Each row is a point. A path goes straight from each point to the next, and from the last back to the first. The post is the endless flat space through its rows: a point in 2 columns, a line in 3, a plane in 4, and so on, so that a path can go around it. Count how often the path circles the post. Going back the other way cancels.

Post (1 x 2):
[[-0.7 -1.9]]
Path (19 x 2):
[[ 1.9 -2.5]
 [-1.3 -8.0]
 [-2.9 -2.8]
 [-5.3 -1.2]
 [-4.2 -0.8]
 [-4.1 -2.9]
 [-1.9 -6.3]
 [ 1.5 -5.8]
 [-4.3 -5.9]
 [-7.7 -2.6]
 [-2.2  0.3]
 [ 2.3  3.6]
 [-1.7  2.2]
 [-3.9 -1.0]
 [-7.2  2.8]
 [ 0.3  3.8]
 [ 6.4  2.4]
 [ 4.3 -4.3]
 [ 6.8  0.7]]
Times around: 1

Post (8 x 9):
[[ 2.6  0.5  0.5 -7.4  0.0 -4.6 -1.3 -2.4  2.1]
 [-0.6 -0.5 -3.5  2.1  7.0  5.8 -4.9 -8.8  5.4]
 [-2.4 10.4  3.1 -2.9 -7.5 -3.3  6.6  4.8 -0.4]
 [-1.2  1.3 -3.2  3.9  0.0  1.5 -1.6  1.4  0.5]
 [-5.0 -2.5 -0.5 -3.2 -0.2 -3.7  0.7  0.8  6.4]
 [ 0.1 -1.8  7.4 -3.9  3.1 -5.3  5.0  3.2 -1.2]
 [-2.3 -3.2  2.4 -4.8  6.0  6.5 -0.4  0.3 -4.1]
 [-4.3 -3.0  1.1 -1.5  1.4 -1.7 -5.6 -5.2  2.9]]
Path (28 x 9):
[[ 5.4 -3.2  0.4  1.9 -0.4  3.3  1.7  0.9 -2.2]
 [-2.2 -2.2 -2.0 -9.7 -2.4  2.3  0.2 -1.3 -0.1]
 [-0.5 -7.5  1.3 -2.2  5.0  2.7 -8.4 -6.9  1.4]
 [-8.2  2.6  4.0 -8.3 -0.2  2.0  0.0 -1.9  8.3]
 [-5.7 -1.0 -5.3  4.1  2.1 -5.9 -9.8 -2.5  1.7]
 [-0.4 -2.9 -0.1  3.3  3.3 -2.9 -3.3 -0.8 -4.0]
 [ 2.8 -2.7  0.3  0.2 -2.7 -8.2 -1.3  0.2  0.7]
 [ 5.9 -0.9  1.0 -7.0  1.7  3.5 -7.3 -4.9  0.4]
 [-0.1 -2.9 -0.2 -4.0 -1.9  1.7  2.0  2.5  8.5]
 [ 7.7 -2.9 -2.4 -0.5  0.0  4.3 -3.8 -5.9 -1.0]
 [-0.6 -1.1  1.5 -0.4  4.4  7.6  4.8 -0.5  2.3]
 [ 0.4  2.4  1.7 -6.5 -2.6 -3.3 -2.6 -2.9  5.3]
 [-3.6  5.0 -1.2 -6.7  2.2  3.7  0.9  2.7  8.3]
 [ 1.4  2.4  3.3 -0.1  7.2 -1.1  0.0 -5.1  6.0]
 [ 2.5 -3.1  1.7 -4.6  1.4 -3.8  3.0  5.7  3.2]
 [ 1.3 -1.7 -0.2 -1.8  0.6  3.6  1.2 -4.4  4.4]
 [-0.2  1.9 -5.4 -3.0 -3.1 -3.4 -0.1 -1.4 -5.2]
 [ 1.3  5.1  0.4 -4.9  2.9 -5.6 -1.6 -2.2 -6.6]
 [-5.2  2.2  9.7 -7.0  7.1  1.8  4.4  5.1  0.3]
 [ 4.5  2.9  4.1 -5.8 -4.3  0.0  0.7  1.7 -1.8]
 [-4.0 -7.6  1.1 -0.4 -2.7 -2.2 -6.0 -7.4  0.2]
 [-3.5 -3.1  2.3  2.3 -3.9 -5.9 -3.8 -8.8  4.5]
 [-4.2 -0.2  6.3 -6.7 -4.0  0.2 -2.1 -0.8 -0.6]
 [-4.2 -1.4  2.9  1.8 -3.4 -0.3 -5.1 -0.1  6.5]
 [ 0.6 -3.8  5.3  2.3  6.3 -0.3 -1.7 -6.5  2.5]
 [-5.1 -0.1  4.5 -0.8 -0.8 -3.6 -2.6 -5.0 -0.2]
 [ 3.1  3.8 -5.2 -0.1  3.6 -3.2 -0.2 -6.3  2.4]
 [-1.7 -5.7  3.0 -3.2  1.0 -1.5 -3.4 -9.7  0.3]]
Times around: 0

Post (17 x 18):
[[ -4.5  -3.7  -4.0  -4.2  -1.0   4.6   6.7  -1.8  -1.9  -3.2   3.0   4.5
    1.4  -5.8  -0.2  -2.4   3.5  -2.2]
 [ -4.3   2.6   4.2   6.4  -2.3  -6.2  -3.8  -0.1   0.4  -2.3   1.2   0.1
   -1.1   9.1   1.4  -0.2  -1.6  -2.7]
 [  1.2   0.6   1.0  -8.1  -3.5   1.9  -1.4  -6.2  -5.4  -2.1   1.1  -4.7
   -0.9  -0.3   9.0   0.1  -0.9   2.0]
 [ -2.5  -0.2   1.7   0.2  -0.1  -0.3   3.7   3.2  -7.9   1.1  -2.6  -0.2
    4.0   1.7  -1.6  -1.7   0.5   2.4]
 [  6.9   0.7  -1.1   3.9   0.6  -1.0   0.1   0.0   8.3  -7.2  -5.3  -1.4
    3.8  -6.9  -0.3  -0.4   1.1  -1.7]
 [ -0.8   0.9   0.7  -0.2  -2.8   2.4   1.7   0.6   9.9  -0.6  -3.2   7.9
    1.5  -4.0  -1.1   0.3   2.2  -6.9]
 [  3.0  -1.3   1.0  -1.7   0.1  -0.2  -1.2   1.7   3.5  -3.0   0.6  -7.4
    3.3  -3.7   1.8   4.2   2.3   1.3]
 [  3.2  -1.4   4.3  -0.7   5.7  -4.0   5.1  -7.3   3.1  -2.0  -3.8  -2.9
   -5.3   0.5   1.8   2.6   1.9  -1.6]
 [  2.1   2.6   5.1   1.9  -5.1  -3.9   7.4  -0.2   4.8  -3.0  -5.9  -3.9
   -8.5  -0.8  -1.5  -1.2   0.0   1.2]
 [  0.9  -5.9   4.6  -0.1  -0.4  -1.9   6.5   2.0  -6.7  -1.2   1.8  -0.2
   -7.2   2.8   2.4  -3.6  -1.0  -3.5]
 [  5.5   2.1   2.1  -2.0   2.4   5.9  -0.3   5.3  -1.2  -1.2   4.4   1.9
  -10.2  -1.6   0.6  -4.3  -5.7  -3.1]
 [ -4.4  -3.0   2.4   1.7  -7.0   2.0   1.2   2.8   2.1   0.6  -2.6   2.5
   -2.2   2.9  -6.6   1.4  -2.3   5.7]
 [ -0.4  -3.9   1.6 -10.5  -0.4   0.8  -2.5  -0.7   0.3   2.6   5.7  -0.3
    0.8  -1.5   4.7  -4.7  -3.0   3.5]
 [ -2.0  -3.0   1.9   4.6  -2.1   2.4   2.6   1.1   6.2  -2.8  -1.1  -2.9
    5.3   1.1   3.7  -1.5  -0.7   1.1]
 [ -4.8  -2.5   0.2  -1.6   0.1  -4.1   7.9  -1.3   8.7  -6.2  -0.3   7.4
   -1.6  -2.5   9.1   4.3   1.3  -3.5]
 [  2.7  -3.3  -6.9  -2.5  -1.2   0.5  -1.6   6.1   0.5   1.9  -3.2  -4.0
   -2.0   4.2   0.2  -6.1  -5.6   1.0]
 [ -0.9   0.0  -0.9   1.6   0.8  -0.9  -5.2   2.6  -0.3  -2.4  -4.3  -1.8
    0.4  -2.4  -0.3  -1.5  -7.0  -5.5]]
Path (29 x 18):
[[ -1.4  -4.2   2.3  -0.5  -4.0   2.5   0.6   3.0   4.7  -2.3  -0.6  -2.5
   -1.6  -0.7   1.9   2.5  -2.8  -7.0]
 [  1.2  -5.0  -0.2   2.9  -5.4  -9.4   9.9  -4.8   2.4  -7.9  -3.8   2.8
   -4.6  -4.4  -5.4   3.0   7.7 -10.0]
 [  8.1   0.3   2.2   3.2   0.4  -3.5   5.7   5.0  -3.1  -1.1  -1.5   5.7
   -0.8  -1.2  -3.7   2.5   7.6  -5.7]
 [ -0.9  -0.5   1.3  -1.2   4.4  -2.4   6.9   5.9   3.3  -0.7  -1.6   2.3
    7.5   2.6   4.6   1.1  -0.4  -0.1]
 [ -3.0  -0.7  -1.4  -2.4   1.9  -2.8  -5.7  -0.8  -2.9  -2.9   0.6  -2.1
    7.2  -0.8   1.3  -5.4  -6.5  -5.4]
 [ -0.8  -2.9   4.9  -2.2  -7.4  -3.7  -2.9   4.4   6.1  -6.5   5.5  -1.4
    1.7  -5.7  -2.6   3.2  -2.0  -5.5]
 [  2.4  -4.2  -0.1  -1.4  -1.3   2.7  -2.6   1.3   5.7  -0.3 -10.7  -4.9
   -5.4   5.9   5.8  -1.3 -11.6   4.1]
 [  5.6   1.7   3.1  -3.5  -4.5  -5.5   0.7   0.9   7.4  -3.5  -4.0   4.4
   -1.6  -8.3   4.0  -3.0   2.0  -4.6]
 [ -6.7  -7.3   6.3  -0.4  -6.9  -0.5   3.4   1.5  -1.4   0.0   1.5  -6.6
    0.1  -0.8   4.6  -1.6   2.9   4.3]
 [  2.9   2.1   4.2  -8.6   0.4   3.3   3.9   5.8   6.1   1.4  -1.9   0.2
    0.4  -6.6   8.6  -5.9  -1.6  -2.8]
 [  2.2  -0.5   4.4  -4.5   0.4   1.8   2.3  -2.9  -3.9  -5.7  -1.4  -1.2
  -10.3   0.0   9.0  -2.0  -9.0   2.8]
 [ -3.5   1.9   4.3  -4.2 -10.9  -2.2   1.4  -0.3   4.7  -3.5  -7.4   2.8
    1.2  -3.5   4.8  -1.3   0.7   1.9]
 [ -0.7  -0.7   1.2  -1.4  -3.5   3.8   2.0  -1.5  -0.4  -6.5  -4.2  -2.3
   -5.1   1.6   8.2  -0.5  -6.2  -2.4]
 [ -0.8   0.6   4.9  -6.5  -2.6  -1.1   3.9   4.2 -10.0  -4.4   3.5   0.2
    2.9  -4.5   6.8  -2.2  -3.9   3.3]
 [  2.7  -4.0  -0.3   2.1  -5.8   1.0   9.9  -2.1   2.1  -2.3  -4.3  -3.1
   -1.5  -2.0   3.6   0.2  -2.4   2.1]
 [  0.5  -4.7   2.8   6.5   0.0   1.0   1.6   2.6   3.6  -0.9  -1.5  -0.6
   -0.4  -3.8  -2.2  -2.0  -2.9   0.3]
 [ -2.2  -0.6   4.2  -1.1  -9.9  -3.3  -4.0   0.5   2.0  -4.1  -4.0   3.3
   -3.7  -4.9  -2.1  -4.5  -5.8   0.7]
 [  2.4  -4.1   2.5   7.3   3.0   1.2  -0.2   1.3  -2.6  -1.3  -7.9  -5.2
   -6.7   5.7   2.8   1.6  -6.1  -1.2]
 [  0.6   2.6  -0.5  -5.5  -3.8   3.9   0.5   1.3   6.9   3.2   2.6   0.5
    3.5  -3.7   7.5  -2.1  -2.6  -0.4]
 [ -0.4  -0.4   7.0   1.9  -7.9  -2.5   4.3  -0.1  -2.5   1.4   1.0   4.7
    4.3   5.3   1.1  -3.1   3.2  -5.1]
 [  0.2  -0.8  -3.9  -7.2   2.1  -1.5  -0.7   9.0  -1.5  -2.4   4.7   0.0
   -0.1   3.7   2.7   2.2  -2.9   0.8]
 [ -3.0   1.0  -1.4   3.3  -7.4  -4.2  -0.3   0.9   5.9  -4.3  -1.9  -2.2
   -4.1  -8.2 -10.9   1.7  -3.2  -4.2]
 [  1.5  -7.7   2.0   2.4   3.7  -1.2   1.0   5.7   4.9  -0.1   3.4  -2.0
    4.6 -10.2   1.8   0.4   1.8  -2.7]
 [  5.3   6.0  -1.2   0.8   6.8   0.8   2.3  -4.1  -3.1  -2.7  -0.7   3.4
   -6.9   4.2   7.1  -4.1  -2.4  -0.4]
 [ -2.4  -5.2   3.2   5.2  -2.0   3.7   5.8   0.9   3.8  -2.0  -0.8  -2.4
   -3.1  -3.1  -2.3  -1.4  -3.6  -1.7]
 [  1.0  -3.2   2.9   3.5   3.9   5.8   4.5  -1.0  -0.5   0.5  -3.2  -2.4
    8.9   2.4   8.4  -1.5  -1.1  -6.4]
 [  6.0   1.7   5.0  -3.0   2.0  -2.9   3.7  -3.4   5.2  -3.2  -3.0  -0.5
   -5.2   0.2   1.5   0.7   3.2  -1.7]
 [ -0.9  -4.8   5.8  -2.1   7.7  -2.0   3.3   0.2  -3.0  -2.5   1.5   2.6
   -6.8   3.4   3.6   0.5  -1.8   2.7]
 [ -9.1   1.8  -2.0  -4.1  -1.2  -1.4  -0.8   2.3  14.7   0.0   4.7   2.4
   -4.3   6.1   3.7  -2.6  -3.0   3.6]]
Times around: 0

Post (17 x 18):
[[  1.9  -6.6  -1.1   3.9   2.4   5.8   2.3  -2.2  -1.7   3.1   0.7   2.6
    2.1  -1.8  -5.3   1.2  -3.1   4.1]
 [  0.9   5.4   5.2   5.3  -2.0   2.1  -0.4   4.4  -0.8   1.1   1.8   2.6
   -2.2  -0.9   3.5  -1.4   0.4   0.1]
 [  6.5  -0.6  -4.1  -4.9  -0.4   2.3   0.6   1.3   1.4  -2.4   0.7   1.4
    0.9  -0.6   1.9  -1.2   1.8  -0.2]
 [ -3.0   1.2  -2.5  -4.9   2.4  -1.1  -1.8   3.8  -5.5  -1.6   4.4   0.3
    3.3  -5.5   2.2   4.5  -1.2  -3.6]
 [ -1.6   1.6   0.6  -0.3  -1.4   3.5  -0.9  -4.6   1.5  -0.2   2.8   3.0
   -0.3  -0.5   2.6   0.2  -4.3   2.3]
 [  0.0   4.7   2.0  -0.4  -3.9  -6.0  -2.9  -5.9  -3.4   1.7  -4.0  -2.1
    1.5  -3.7  -2.0   9.7   0.7  -4.2]
 [  0.5  -1.3   7.7  -0.4  -4.5   0.2 -10.0  -1.7  -2.3   1.0  -0.1   4.9
   -0.1  -2.5   5.0   9.6  -5.1   1.0]
 [ -1.6   2.2  -0.6   1.9  -3.8   1.0   3.4  -0.8  -1.2   4.3   1.4   6.7
   -2.7  -3.7  -3.3  -0.8   4.2  -0.1]
 [ -3.5  -0.8   3.3  -1.3   2.3   3.3  -3.0   0.2  -0.4   7.3   2.5   2.4
   -0.8   1.2  -0.6   1.3   0.6   2.2]
 [ -1.0  -2.3  -6.1  -1.6  -1.6  10.4  -2.6   1.1  -2.2  -0.6   4.6   1.0
   -0.3   1.4  -2.1  -0.2  -1.9  -2.6]
 [ -2.6   4.0  -3.5   0.7  -0.8   1.1  -9.7  -2.2   0.2   0.5  -4.1  -1.7
   -2.5  -2.7  -0.6   4.5   2.5  -1.7]
 [  1.4   0.1  -1.6   2.0   5.7  -0.6   3.0  -4.2   3.4   3.5   3.9   5.2
    1.9  -3.7  -2.9   2.4  -3.0  -6.6]
 [  0.6  -0.8  -0.5  -2.2  -5.0   0.7  -3.4  -2.7   1.5   3.2  -3.5   4.7
    6.9  -2.9  -2.6   2.6   1.4   0.7]
 [ -6.5  -4.5   6.0   3.2  -3.4  -1.9   3.4   1.1   0.5   0.6   6.4   7.9
    0.2  -1.9   8.1   4.6  -4.1  -5.3]
 [  1.6   0.9   2.1   0.7   4.4  -0.5   3.9  -0.7   1.6   0.1   2.2  -0.8
    0.5  -4.0 -10.7   4.7   1.9  -0.6]
 [  0.9  -0.8   4.4   3.0   0.6  -1.0   2.6  -1.6   1.6   9.1   7.8   1.1
    4.5  -8.3   0.1  -2.1   7.5  -0.2]
 [ -5.5  -2.2   2.1  -3.1  -3.7   1.2   0.0  -2.5  -3.2  -2.4   1.5   3.3
   -2.6  -5.4   2.0  -0.6  -5.8  -8.0]]
Path (29 x 18):
[[  1.5   3.1  -0.2   4.4   3.2  -4.1  -1.7   3.7  -4.3   0.7   4.6   3.9
    5.8  -7.0   1.7   3.9   0.6  -2.1]
 [  2.4  -1.9  -3.9   1.1  -4.4  -2.6  -2.4  -9.2   4.5   1.9  -2.5   1.4
    2.1  -4.1   4.0  -1.1   0.4  -4.4]
 [ -7.4  -4.3   2.8  -5.8  -4.6  -3.3  -1.7   4.5   1.3   2.6   2.6   6.5
    0.9 -10.2   1.3   0.4   0.8   0.4]
 [ -0.9  -3.7   0.3  -3.0   0.6   0.5  -1.7  -0.6   2.9   8.5   0.9   8.4
    2.3  -3.0  -3.7   6.5   1.7  -8.3]
 [ -7.0   5.1   3.4  -4.7   0.9  -1.0   0.9  -0.4  -2.2   2.3  -4.2   0.1
    2.9  -2.8  -8.0   3.4   6.8   0.1]
 [  0.3   0.8   0.4  -0.5   5.1   7.3  -1.8   3.4  -8.7   1.3  -3.7   6.6
   -7.1  -2.2 -10.2   6.8  -7.2   0.1]
 [  0.8  -0.8   3.1   2.4  -1.1   0.8   4.3   1.1  -0.3   9.8   8.8  -0.1
    0.3  -6.7   4.1  -1.8   0.8  -0.9]
 [ -4.7  -1.8   2.1  -3.3  -1.5  -6.8  -0.2   1.7   0.5   0.0   1.2   3.4
    3.6  -2.2  -1.7   4.9  -2.0   1.6]
 [ -3.4   5.4   5.0   3.4  -4.8  -0.3  -4.1   2.1  -0.3  -2.1  -1.8   0.5
   -1.2  -5.9  -3.0  -0.8   5.7  -2.3]
 [  0.5   6.7   8.5  -2.6   0.1   3.0  -7.5  -0.5   2.1   6.7   4.9   0.4
    3.1   5.5   0.6   5.7   1.5  -3.9]
 [  2.0   1.4   6.4   6.9  -1.1   3.1  -0.8   0.6  -1.9   4.3   4.8   3.5
    0.0  -9.1   6.6   3.1   0.8  -4.2]
 [ -3.4   4.7  -5.0  -5.1   4.1  -0.7   4.2   4.5  -3.9  -0.8  -4.1   8.2
   -4.0  -5.4  -1.3  -5.1  -5.9  -0.1]
 [ -1.3  -0.9  -0.1  -0.6  -3.4  -2.2   0.4  -0.1   3.6   0.0  -0.1   2.3
   -4.0   0.1   0.3   2.2  -1.8 -13.0]
 [ -1.8   5.5  -9.0  -5.0  -6.0   2.0  -4.8  -3.3  -4.2  -2.4  -0.4   4.5
   -3.2   0.4  -2.6   1.9   1.0  -0.3]
 [  0.8  -4.4   6.1  -2.2   0.8   3.3  -5.1  -2.2   2.2  -6.9   9.3  -0.4
   11.4  -5.9  -2.1   7.5   0.4  -5.6]
 [  3.8  -3.2   5.9   0.6   5.2  -0.3   0.5  -5.7  -5.5   3.2  -3.9  -5.5
    0.3  -7.0  -8.5   7.4   2.6   0.7]
 [  0.0   0.7   5.1  -0.7   3.0  -0.1   0.5  -1.6  -4.9   1.3   3.2   2.5
   -0.8  -1.1  -4.0   6.8   5.4   0.9]
 [ -0.8  -1.2  -0.5   0.0  -0.2   0.6  -9.8  -5.8   6.0   0.9   2.9  -0.6
    5.1  -2.3  -4.6   9.3   0.6  -4.0]
 [ -3.4   1.3  -2.6   1.6  -3.4   2.4   1.7   0.0  -3.0  -6.7   4.8   8.9
   -4.5  -7.6  -4.7   2.5  -8.7  -4.4]
 [  1.9   2.7  -1.4  -1.9   3.1   3.8   1.0   2.4  -1.5  -2.1   2.4   3.7
   -9.1  -2.2   6.1  -3.3  -3.8   4.1]
 [ -5.8  -3.4  -1.2   4.7  -0.8  -2.6   0.8   0.2   0.0   7.6   3.1   6.0
    6.7  -7.5  -1.5   7.5  -3.0   2.1]
 [  7.5   2.2   0.4  -1.8  -2.9   0.5  -0.1  -5.9   0.9   1.3  -3.7  -5.7
    2.0  -4.8   1.6  -1.9  -0.3  -2.7]
 [  0.3   3.2   5.2   5.8  -1.5   6.8  -1.8  -2.9   5.8   6.2   6.7   4.4
    2.4  -2.8  10.0  -3.1   0.6  -6.1]
 [ -5.2  -2.0   0.7   2.6  -5.8   2.4   2.8   3.2  -8.8  -1.9   1.6   4.3
   -5.4  -2.3   2.9   6.5  -7.1  -2.1]
 [ -0.1   7.4  -1.9  -3.3  -0.9  -5.9   3.8   1.0   0.6   8.4  -0.6   2.0
    4.3   1.9  -4.8   0.1   4.6   3.2]
 [ -2.8  -5.3   4.5  -2.8   1.9  -4.5  -4.4  -6.9  -1.7   1.8  -0.5   0.6
    2.4  -6.3  -5.7  10.4  -3.8  -5.4]
 [  3.1   1.3   3.7   3.1  -0.7   8.0  -7.1  -5.1   1.5   2.8   3.3  -1.1
    1.7   3.9  -8.8  10.7   7.6  -1.6]
 [ -2.0   0.0   4.4  -4.7  -1.6  -2.4  -2.8   1.9   5.2   2.6   1.9   9.6
    5.5  -7.4   0.3   3.7   3.6  -3.5]
 [ -3.9  -2.2   8.8   5.0   0.8   2.3  -2.0  -0.3  -2.4   6.6   4.2   6.2
    2.0  -4.6   1.8   0.0   4.2  -2.6]]
Times around: 1
